Rows are points. The window is the flat piece filled in between its corners: a triangle in 3 columns, a solid with four corners in 4, and so on. A path goes straight from each point to the next, and from the last back to the first. List the points from which the path goes on through the window.

Window:
[[ -5.2   4.9   4.1  -1.4]
 [  1.7  -4.0   5.9  -5.8]
 [  1.3 -11.1   5.2  -3.2]
 [ -0.9   0.1  -2.8   0.5]]
Path:
(1): [ 2.1 -7.7  6.2  2.0]
(2): [ 1.1 -0.4 -0.2  2.4]
(3): [-4.7  0.4 -4.3 -4.1]
(4): [-1.9 -6.7  1.7 -4.9]
(5): [ 1.4 -3.9  2.7  6.2]
(6): [ 2.9 -5.0  6.1 -3.0]
(7): [-0.1 -5.8  4.1 -5.4]
(8): [-2.3 -8.1  1.5 -2.8]
Through the window after points: 2, 6

Window:
[[ -1.2  -2.9  -8.9  -1.8  -1.2  -1.5  -4.3   4.2]
 [  1.2   2.8   5.0   0.7  -3.8  -1.9   2.6   0.3]
 [ -4.2   4.1  -6.1   5.0   4.3   1.5  -7.4  -2.2]
 [  2.1   4.6  -6.4   8.2  -0.1   1.1   3.8  -4.7]
 [  5.3   4.2  -2.3   3.6   3.7  -4.0  -7.5  -4.5]
 [ -1.7   2.5   0.1   6.6  -0.6  -8.6   7.7  -4.4]
 [ -2.1 -10.7   5.6  -9.8   5.0  -0.1   7.9   6.5]
 [  0.6  -9.6  -1.1   1.1  -4.4   1.5  -7.3   2.0]]
Path:
(1): [  1.6   2.3  -1.1  -2.7  -1.8  -2.7  -2.3 -11.9]
(2): [ 2.4  2.3  0.3  3.9  0.9 -3.2 -1.7  0.5]
(3): [-0.1 -2.6 -1.1  6.6  1.3 -4.5  2.0  4.4]
(4): [-1.6  3.3 -7.0 -3.8 -2.7 -1.6  1.2 -7.7]
(5): [-2.5 -4.9 -3.3 -5.7  0.3 -0.6 -0.4  0.1]
(6): [ 0.0 -3.6 -3.0 -0.2  1.2 -1.9  0.6  6.2]
(7): [-0.1 -3.1 -1.5  6.7  3.0 -0.2 -6.7  7.2]
(8): [ 1.1 -2.5 -4.0 -3.9 -1.5  2.8 -6.1 -4.9]
Through the window after points: 1, 3, 5

Window:
[[ -3.1  -0.7   7.4  -5.4   5.2  -5.8   3.2   6.3   3.5  -8.8  -2.6]
 [  1.8  -6.0  -1.8  -4.4  -0.4   2.1   1.1 -10.2   4.1  -2.5  -2.5]
 [  5.3   0.7  -3.4   9.4  -5.7  -4.6   3.4   1.4  -4.8   8.2  -0.8]
 [ -2.1   5.3   0.5  -5.0  -0.9   3.0  -0.6   0.0   6.0  -4.3   0.8]
 [ -8.1   0.4   0.6   0.4   1.7  -2.2  -2.3  -2.6  -1.7  -6.1  -1.7]
 [  5.2  -3.2  -9.4  10.3   3.1   6.9   4.1  -2.1  -3.1   6.2   1.9]
 [ -1.3   2.0  -3.6   1.4   6.8   1.3   6.7 -11.8   5.7  10.3   1.1]
 [ -2.4  -5.2  -3.2   8.3  -2.5   4.3   3.8  -4.2   7.0   5.6  -2.8]
 [ -0.1  -5.4 -13.9   4.0  -1.7   0.4   0.9   5.8  -5.3  12.6   1.3]
 [ -1.0   1.0   9.2  -3.3   4.5  -1.4  -7.3   2.2   3.0  -4.0  -7.0]
 [ -5.7   0.2  11.9  -6.0   0.3   0.2   0.8   6.9  -5.5  -1.5   0.7]]
Path:
(1): [  0.1  -0.2  -3.0  -2.5  -0.8  -0.2   8.9   1.8  -3.4   2.9 -10.3]
(2): [ 0.7 -0.2  2.9  5.1 -1.5 -3.1 -0.9  2.1 -1.4  2.6  3.9]
(3): [-3.8 -2.0  2.0 -0.5  0.8 -1.3 -4.3  1.7  6.6 -4.5  9.0]
(4): [-1.4  5.7  0.4 -4.2 -0.5  3.7  3.4 -1.0 -0.4 -0.6 -6.9]
(5): [ 0.8 -1.1 -6.2 -1.8  1.6  1.2  3.1  1.7  1.8  0.2 -9.8]
(6): [-1.2 -2.7 -1.0  2.7  1.8 -1.9 -1.2 -3.7  2.9  1.3  4.5]
(7): [ 1.3 -1.2  4.8  1.7  2.4 -7.8 -5.1 -1.0  3.9  0.8  6.8]
(8): [-1.5 -0.1  1.2  0.3  0.2  1.7  3.7  2.6 -0.9  0.0 -6.3]
(9): [-0.3 -0.1 -4.3  0.5 -0.6  0.1  5.3 -0.5 -1.0  3.3 -8.0]
(10): [-1.8 -4.1 -3.2  4.0 -0.4  1.3  1.1 -1.6  0.6  3.1  5.3]
(11): [-0.4 -2.3 -3.0  6.1 -1.1 -0.7 -0.2  0.4 -0.3  6.4  4.2]
(12): [ 1.1  0.1 -4.5  0.4 -1.4  0.3  6.1 -0.1 -0.7  3.9 -8.0]
Through the window after points: 1, 3, 7, 11

Window (14 x 14):
[[ -1.4   7.1   2.5   4.6  -5.5  -5.5   2.8  -2.1  -6.9  -3.7   2.8   3.2
   -1.1  -0.9]
 [  4.2   6.2  -4.1  -6.2 -10.7   3.0   2.8  -2.3  -6.5   8.6   2.3  -4.7
    3.0  -4.6]
 [  4.4  -4.6  -8.8   0.4   0.4  -5.7  -1.4  -3.7   0.4   0.0  -7.8   4.6
    3.3   1.8]
 [  4.7  -9.9  -4.3  -0.2  -1.9   6.4   7.4   6.9   0.0  -7.6  -7.5   1.3
   -7.4   4.0]
 [ -5.4  -0.2  -6.2   4.6   8.7  -0.4   0.8   2.5  -3.8  -5.8   1.4  -2.9
    3.1   2.9]
 [ -2.7   3.4   0.6  -1.7   0.3  -0.9   2.8  -8.1   3.2   1.2  -2.5   0.8
    2.5   2.3]
 [  3.3  -5.2   0.8  -1.0  -3.5  -5.8 -13.9   4.2  -9.4   1.9  -8.6  -6.9
    8.6  -2.1]
 [  5.4  10.5   3.6   5.0   5.3  -3.0   6.1   2.7  -2.6  -0.1   4.7  -0.3
    2.2  -2.3]
 [ -5.1  -0.8  -2.7   7.1  -3.0  -5.9   2.5  10.4  -2.5  -2.5   3.3  -9.7
   -5.9   2.7]
 [  1.0   3.2  -0.6  -4.1   3.0   0.3  -1.8   1.4  -5.1   4.8  -0.2   4.3
   -1.5  -0.2]
 [  1.4  -4.1   0.5   7.4   5.8 -12.1   3.9 -12.5  -7.1   8.2   0.6   0.4
   12.4   1.1]
 [ -8.8  11.8  -4.5   8.2  -4.5  11.0  -3.4  -0.8   0.9   4.0  -5.1   8.3
   -3.4   4.1]
 [ -7.2   0.4   0.2   4.0  -6.4  -5.0  -4.3   3.3  -2.1   3.2   2.5  -0.1
    9.2  -1.5]
 [  4.9  -2.9  -3.9   3.3   6.8   3.4  -1.2   0.6   0.4  -4.1   4.4  -0.5
   -2.3   6.2]]
Path:
(1): [ 0.8  3.1 -1.5 -1.4 -2.4 -4.6 -2.2  4.4 -6.1  1.8 -1.8  1.6  7.9 12.2]
(2): [-1.4 -1.6 -2.3  4.8  4.1  1.0  2.5 -4.0  1.2  0.5  1.2 -3.8 -2.0 -9.9]
(3): [-2.5  1.2 -2.6  6.4 -2.2  0.2 -0.4 -1.3 -1.6  0.5 -1.4 -0.5  0.3 -2.0]
(4): [-1.3  2.3 -2.1  2.1 -2.9 -1.5  2.4  2.2 -3.2  0.1 -0.8 -0.9  2.8  7.2]
(5): [ 0.7  2.7 -1.5  0.4 -0.3 -1.9  3.7  0.1 -3.6  0.3 -2.3  0.3  3.7  5.3]
(6): [-0.1  0.5  0.9  4.1 -0.5 -2.0  0.0 -4.2 -1.6 -0.4  2.6  1.5 -2.3 -5.3]
(7): [-5.7  3.5 -2.1  5.3 -3.6  6.9 -4.2 -0.4 -0.3  1.4 -3.5  3.8 -3.1 -7.7]
(8): [-3.2 10.8 -4.1  5.6 -1.4  2.8  0.0  0.0 -2.2  3.9 -3.2  4.5  2.2 14.3]
(9): [ 2.3  3.6  1.6 -2.2 -5.0 -5.7 -0.9  4.5 -4.7  2.8 -0.4  2.5  5.1  8.1]
(10): [-0.4  2.0 -1.9  3.2 -2.0  0.3  1.3 -2.7 -2.5  2.7  0.4 -1.3 -1.2 -5.5]
(11): [-1.2  1.8  0.4  3.4  1.7  1.8  0.0 -2.5 -0.1  0.9 -0.4  1.2 -1.7 -4.5]
(12): [ 0.5  7.9 -3.7  2.2 -2.6 -1.3 -2.0  4.1 -5.3  1.8 -2.5  1.1  5.7 10.2]
(13): [-0.9  3.9  1.6 -4.4  0.5 -2.3  4.6  0.4 -7.2  0.9 -3.1  1.6  6.3 12.3]
(14): [ 2.0 -1.0 -2.3  2.5  0.4 -2.5  0.7  0.4 -2.5  0.2  0.8 -2.2  0.4 -2.7]
(15): [ 1.8  1.6 -0.2  2.9  1.1 -2.9  2.0 -2.0 -3.5  2.7  1.2  0.5  1.6 -3.5]
(16): [ 1.7  5.0 -0.7  0.6  0.9 -1.7  2.7 -0.4 -3.9  2.5  0.1 -0.6  4.5  4.1]
Through the window after points: 5, 7, 11, 15

Window (14 x 14):
[[ -2.8  -1.7  -2.4  11.3  -5.8   0.7  -0.3  -0.9   0.9   2.6  -7.4   1.1
    7.0  -0.2]
 [ -2.0  -0.3 -11.1   7.4  -0.6   4.1   6.9   0.5  -2.7   3.2   1.6   0.3
    2.7  -2.5]
 [  2.7   0.6   2.0  -4.3   1.0   3.7  -2.2   2.6   2.1   1.4   3.2   8.0
    2.0   5.5]
 [ -4.2   6.5  -1.4  13.1   2.6   5.7   1.3   1.9  -1.4  -0.3   2.8   2.5
    3.5  -2.7]
 [-10.1  -8.9  10.0  -5.4   0.5  -1.7  -3.5 -14.0   0.7  -1.0   5.3  -3.5
   -6.1 -11.0]
 [-10.0  -6.9   8.8  -8.2   5.2 -11.0  -2.7  -3.5   1.5  -5.3  -0.2   2.9
   -6.0  -6.7]
 [ -1.0  -2.5  -0.2   2.1   6.5   0.7  -6.7   3.2  -2.1   2.7  -0.8   0.5
   -3.7   6.4]
 [  1.8  -5.5   6.5  -2.8   5.3   3.0   1.6   1.4  -3.2  -6.9  -0.2   2.0
    0.9   9.2]
 [  5.6   7.0  -4.5   8.8  -3.7   3.0   2.6  -0.9  -2.7  -1.3   1.5   0.0
   -5.0  -2.6]
 [ -7.8  -9.1   7.1  -3.2   0.8  -0.5  -2.8  -0.5   7.8  -4.8   2.6  -4.4
   -6.7 -10.2]
 [  5.0   0.7  -1.8   9.3   5.0   4.8   4.6  -2.8   0.7   4.1  -1.6   2.0
   -0.4  -8.9]
 [  3.3   0.3  -3.4   9.8   2.2  -1.5   1.8  -3.7   4.7  -0.3   5.8  -1.5
    4.3   0.7]
 [  3.3   6.7   3.9  -9.7   8.8   2.7  -1.2   2.1   0.3  -2.3  -0.2  -4.4
    1.2   6.2]
 [ -2.2   2.3   2.8  -3.8   6.2   3.6   3.4  -1.4   4.7  -0.8  -2.7   3.8
   -5.8  11.5]]
Path:
(1): [-0.7 -2.6  6.7  1.2 -2.8  1.4  5.3  6.4 -2.5  8.5  1.0  1.7 -1.8  5.6]
(2): [-2.4 -0.8  3.7  5.7 -1.3 -0.6  3.4  2.7  0.8  5.2 -0.3  0.3  0.0 -1.0]
(3): [ 0.3  0.7 -4.6  3.4  6.6  3.9 -3.3 -7.0  0.8 -8.9  1.3 -0.7  0.7  0.5]
(4): [-3.1 -1.6 -2.1  3.2  1.6  1.7 -0.6 -2.6  2.6 -1.9 -2.4  3.2 -0.6 -2.1]
(5): [-2.3 -0.4  3.6  3.1  0.2 -0.3  0.0 -0.4 -0.4  3.3  3.9 -3.0 -0.2 -1.8]
(6): [-2.0 -3.6  4.1  9.6  0.8  0.9  9.4  4.1 -0.8  9.2  4.5  0.8  3.4  7.1]
(7): [-0.8  2.8 -2.0  2.6  3.4  3.5 -1.6 -2.1  0.4 -5.2 -0.1  1.5 -0.8 -1.8]
(8): [-0.2  0.2 -1.2  1.0  8.6  3.0 -5.3 -3.7  3.7 -5.0  1.4  1.9 -0.5  1.5]
(9): [-1.8 -0.1  7.4 -0.7  0.2 -1.0  2.5 -0.1 -0.9  1.4  0.6 -0.9 -2.4 -0.9]
(10): [ 3.5 -4.8  3.8  4.0  0.6  3.9  9.5  6.2 -3.2  6.1  4.9 -3.3 -1.0  2.3]
(11): [-0.6  0.4 -0.1  1.8  2.5  3.1 -2.5 -4.3  1.2 -3.7 -0.4  1.8  0.9  1.2]
(12): [-3.1 -0.4  0.0  2.2  4.5  0.1 -3.9 -5.8  4.2 -7.4 -2.8  1.1  0.6 -2.0]
Through the window after points: 6
